Each wall is flat, endless, passes through zero and stands at right angles to its row. A trip goes straight from one point to another. Which walls does it cross, in order?

Walls:
(1): [ 58 -27]
(2): [-13 -10]
(3): [32 28]
(4): [-1 38]
Trips:
[-13  34] to [-14  33] => none
[ 7 18] to [10 30] => none
[ 35 -11] to [-8 -8] => 3, 2, 1
[ 37 -19] to [ 47 -48] => none

Walls:
(1): [-15   0   5 -44]
(2): [ 17 -14 -36  -2]
(3): [ -9 -58  -5  18]
(4): [ 15 -51  -9  -1]
Trips:
[  3 -25  -1 -43] to [-46  56  16 -17] => 3, 2, 4
[  0   5  35 -26] to [-26 -32  32 -57] => 4, 3
[31 -4 -1 14] to [-1 16  8 27] => 3, 4, 2
[-20  32  -5  -7] to [  5 -14 -36  60] => 1, 2, 3, 4
[-45 -26   3  17] to [-33  -2 -10 -11] => 1, 4
[-59 -14   8  31] to [ -1  41 -31 -34] => 1, 3, 2

Walls:
(1): [ 21  16 -46   8  -3 -11 -13 -10 -15]
(2): [10 -8 32 -7 -5  1 11  4 19]
(3): [  9 -14 -22  17  16 -22  32   3  32]
(4): [-12  13  13  13 -17  -3 -19  11 -18]
(5): [ 21   7  27  35  12  13   5   8 -27]
(6): [-27   0  16  60 -47  -7   3  15   6]
(7): [ -7  14  30  15  -5 -29  12 -14 -33]
(8): [  9  18 -13 -17  14  20  -2  -2 -17]
(9): [  1   5   1  16 -13  25   3  -6 -23]
Trips:
[  2  10  10  25 -11 -15  23 -24  -8] to [ 25  16  -8  34 -15 -27   8   7 -15] => 2
[ 27  26 -12  10   5   6 -30   8   3] to [  2   8   0 -16 -10  -3  23  16   0] => 9, 2, 3, 5, 4, 1, 7
[-13  -7 -17   9 -12  -8  18   2 -29] to [-23   0   6  13  11  -1  15 -11 -27] => 3, 8, 1

Walls:
(1): [ 18 -43   0  22   2  15  19   4  15  12 -14  -1]
(2): [ 10 -26  27  12  39 -18 -29 -11 -10  -5  -7 -32]
(3): [ 15  30  14 -13 -10 -10  21  -8  -8 -19  -9 -50]
(4): [ 14  41  19   4  19  -3 -10  14   4 -28 -27   3]
Trips:
[-16 -60 -10   7 -20  11 -13 -10 -14  -7  38  12] to [ 24 -16 -11   0 -32  10  -4  -8 -19 -11 -18  -4] => 2, 3
[ 27 -45 -31 -22  15   8  35  -1 -10  23  20  -3] to [ 31  -5 -28  11 -21  -2   9 -23  39 -14   6 -18] => 3
[ 26  10  26 -21  11  17  43   9 -29   3  -4  -8] to [ 16  23  -4   4 -22   2  26 -13 -20 -18  -2  21] => 1
[-15  -9  -5   7 -11  -3   7   5  -7  -1 -17   9] to [ 21   1 -11 -18 -31  -4  -9  11  -9 -49 -43  12] => 4, 3, 1
[  8   5  14 -14 -14 -18 -25 -15 -34   7  30  -3] to [ 18   8  54 -22 -12   8 -12  52  -1  26 -15  13] => 4, 3, 2, 1
[ 22 -19 -21  -1  18  41  11  33 -16  35  -9  11] to [  7   4  27   8  -3  16 -33  15 -18 -26   5  -5] => 2, 4, 1, 3
[ 15  -3  12  15  15   8  -6   8 -35  36   9  -4] to [-27 -22 -11  16   0 -46  -9 -23   7  20  -9   7] => none

Walls:
(1): [-13 -20  29 -20  17 -14   6  28  -6 -26  21 -31  -5   0  20  -9  -9   7]
(2): [ 32   7  16  -9  -5  11   0   7   8 -27  -7 -13   2 -19  20  17   2 -60]
(3): [-38 -21   3   7 -34 -35   4 -12   4   1 -12  -7 -12  -7 -10 -16 -29  -2]
(4): [  6  16   7  -7   3  20   5  -3 -33   9   0  15   0  12  16 -28 -43 -10]
(5): [ 17   0   7  31  26  -6  26   3   0 -20  12  -3  27   2 -11   0  -7  15]
(6): [ -3   7 -29   9   3   8  -4  10  -1  12   8   4  24 -15   8 -12  12  21]
(7): [  5   5 -29   6  13 -34  -6   9 -27 -10 -31  28  -4  18  11 -20  -7  13]
(8): [ -4  15  28  25  16 -12  -1  -9  -5 -13   8   9 -26 -13 -26  -1  10   1]
(9): [ 11  -2 -28 -16  -7  12  31   0  -5   0   5 -15 -12  15  -9   6  -9   3]
Trips:
[  1 -17 -10   7   7 -10   5 -27  18   5  22   2   5  10  21  -1   5  16] to [-10  23 -17 -12  39 -29 -19  -7  -8  22 -18 -15  -3 -28   4 -16 -29   2] => 7, 9, 4, 5, 8
[-12   2 -17   5  16 -17  13 -14   9  25  -1  27  27 -40   2   5 -25  11] to [ 13   5   4  -7  -6  34 -15  27 -11  19  10 -10   4  17 -10  -4 -14  25] => 3, 9, 7, 1, 5
[  3   0  -6  -6  10  -6  10  10 -17   1  -5 -18 -15 -20   1  11   8 -30] to [  6  -6  19  15 -29 -20   5   7   1 -22  -1   0  14 -20  14   4 -21 -11] => 3, 9, 5, 4
[ -7  11  34 -18 -17  14 -18   2   9  -2 -24   6  24  -2  -7   1  12  15] to [-11  10 -11  26 -15   3  17  21   4  49  15 -31   4 -29  21  -2 -19  19] => 6, 2, 3, 4, 1, 9, 5
